Each point is reached from the start by the listed moves, each made 0, 1 or 2 times, or once backwards (-1), plus a little noise. Is the number of moves made odd or even? Then give how often each move was made.
In the rows, zero is written as 128.

Moves:
(1): [111 110]
(2): [142 105]
Start: [130 131]
Points:
[ 99 136] => even (1, -1)
[139  67] => odd (1, 2)
[ 83 119] => odd (2, -1)
[95 96] => even (2, 0)

Moves:
(1): [132 145 126 128 130 107 115 150 131]
(2): [126 145 112 127 119 132 150 139 123]
(3): [125 115 136  92 109 132 104 117 115]
(4): [164 166 141 148 142 102 153 148 123]
(5): [131 137 133 123 127 140 112 124 140]
(6): [136 130 115 141 119 129 132 120 122]
(7): [141 126 123 155 130 146 148 145 111]
(8): [134 144 120 140 148 126 137 135 112]
(9): [104 121 141 124 109 137 113 116 125]
Start: [125 128  97 119 145 129 138 141 131]
Points:
[209 173 105  92 132  69  75 162 117] => even (2, -1, 2, 1, 1, 2, 0, 0, -1)
[188 164 139 146  77 185 141 123  65] => odd (-1, 0, 2, 2, 2, 2, 2, 0, 2)
[143 174  97 116 126  66 123 135  91] => odd (1, 0, 1, 1, -1, 2, -1, 1, 1)
[194 194  79 202 148 129 177 191  35] => even (1, 0, 1, 1, 0, 2, 2, 2, 1)

Moves:
(1): [128 130 136 123 129 129 128 127 130 127 124 123 115 133 129 127 129 126
 130 125 135 127]
(2): [124 130 132 129 112 121 126 119 120 128 128 135 128 128 121 129 134 134
 127 117 127 128]
(3): [121 127 142 138 129 136 134 129 131 131 124 127 118 121 133 124 128 131
 117 132 134 130]
(4): [135 121 125 130 131 119 124 116 126 132 126 132 135 119 127 115 145 127
 136 124 116 127]
(5): [135 122 126 124 123 118 123 132 124 137 128 143 125 132 123 136 130 123
 123 132 127 118]
(6): [116 132 131 131 135 128 134 145 128 139 124 115 134 147 130 125 127 115
 122 119 127 131]
(7): [120 130 130 135 117 125 139 132 128 134 130 122 118 115 125 133 126 124
 127 138 127 129]
(8): [132 130 125 122 129 107 123 133 130 121 138 130 125 130 128 123 131 127
 122 133 116 127]
(9): [126 127 132 126 126 136 129 126 120 132 129 120 130 123 137 126 126 124
 124 134 128 133]
(10): [129 123 117 132 123 129 114 124 119 119 133 132 129 123 129 130 126 123
 130 128 129 133]
(11): [128 131 129 123 130 128 125 129 122 127 136 134 130 135 124 128 127 128
 133 129 128 127]
(12): [133 126 122 130 126 128 125 126 131 145 117 134 124 125 120 117 130 129
 127 125 124 141]
(13): [120 122 138 130 119 135 122 117 130 128 121 137 123 118 132 133 118 126
 134 138 133 129]
(14): [135 132 120 130 131 121 129 120 129 129 127 125 131 127 131 123 123 122
 129 130 136 126]
(15): [123 131 143 130 126 138 136 128 120 127 123 121 112 141 146 130 128 126
 129 123 116 130]
(16): [123 136 127 126 140 140 137 132 133 133 123 125 132 138 121 131 136 115
 122 133 125 134]
(17): [121 125 121 127 134 126 127 125 132 134 141 120 125 127 126 130 122 132
 128 124 127 125]
(18): [133 135 128 124 140 108 117 127 121 130 120 129 135 119 115 135 124 138
 133 122 127 135]
(19): [124 134 131 128 136 132 125 134 131 129 130 125 128 121 134 131 124 122
 128 125 115 122]
(20): [138 128 129 130 133 129 128 126 134 127 132 122 131 130 120 128 123 123
 130 130 120 127]
Start: [129 137 113 123 136 116 125 123 139 136 119 122 135 122 128 139 111 143
 131 121 111 130]
Points:
[129 142 171 114 121 101  96 120 110 179  93 146  86  86 151 132 108 112
 135 150   7 157] => even (0, 0, 0, 1, 1, 0, 1, 2, 2, 0, 1, 2, 2, -1, 2, 0, -1, 1, 2, 1)
[ 94 127 105 146 134  97  88 161 128 193 112 153 108 132 140 139  99  98
 100 104  63 137] => even (-1, 0, 1, 0, 2, 2, 0, 1, -1, 2, 0, 2, 1, 0, 1, 0, 1, 0, 2, -1)
[124 175 103 117 237  83 165 160 160 141 146  27 148 212 124 119 127  93
 120  93  48 148] => odd (0, -1, 0, 1, -1, 2, 0, 2, -1, 0, 0, -1, -1, 1, 2, 2, 2, 1, -1, 2)
[129 179 160 113  95 143 171 121 139 127 114 106  68 167 135 140 120 149
 146  91  75 132] => even (2, 2, -1, -1, -1, -1, 1, 0, -1, -1, 1, 1, -1, 0, 2, 0, -1, -1, 1, 1)
[ 82 164 158 112 132 135 161 159 134 123  95  97 123 206 160 155 100 131
 143 102 141 132] => odd (1, 0, -1, -1, -1, 2, 0, 0, -1, -1, 1, -1, 1, 0, 1, 0, -1, 0, -1, -1)
[132 155 107 113 183  67 111 136 148 164 166  82 137 124 132 110  99 110
  81 106  92 107] => even (1, 1, 2, 0, 1, 1, -1, 2, 2, 0, 0, 0, -1, 2, -1, 0, 2, 0, 2, 1)
[143 144 121  95  98  26  91 114 113 122 114 160  95  99  97 201  98 183
 144 107 140  99] => even (2, 1, -1, -1, 2, -1, 1, 0, -1, 0, -1, -1, 0, 0, 0, -1, 0, 2, 0, -1)
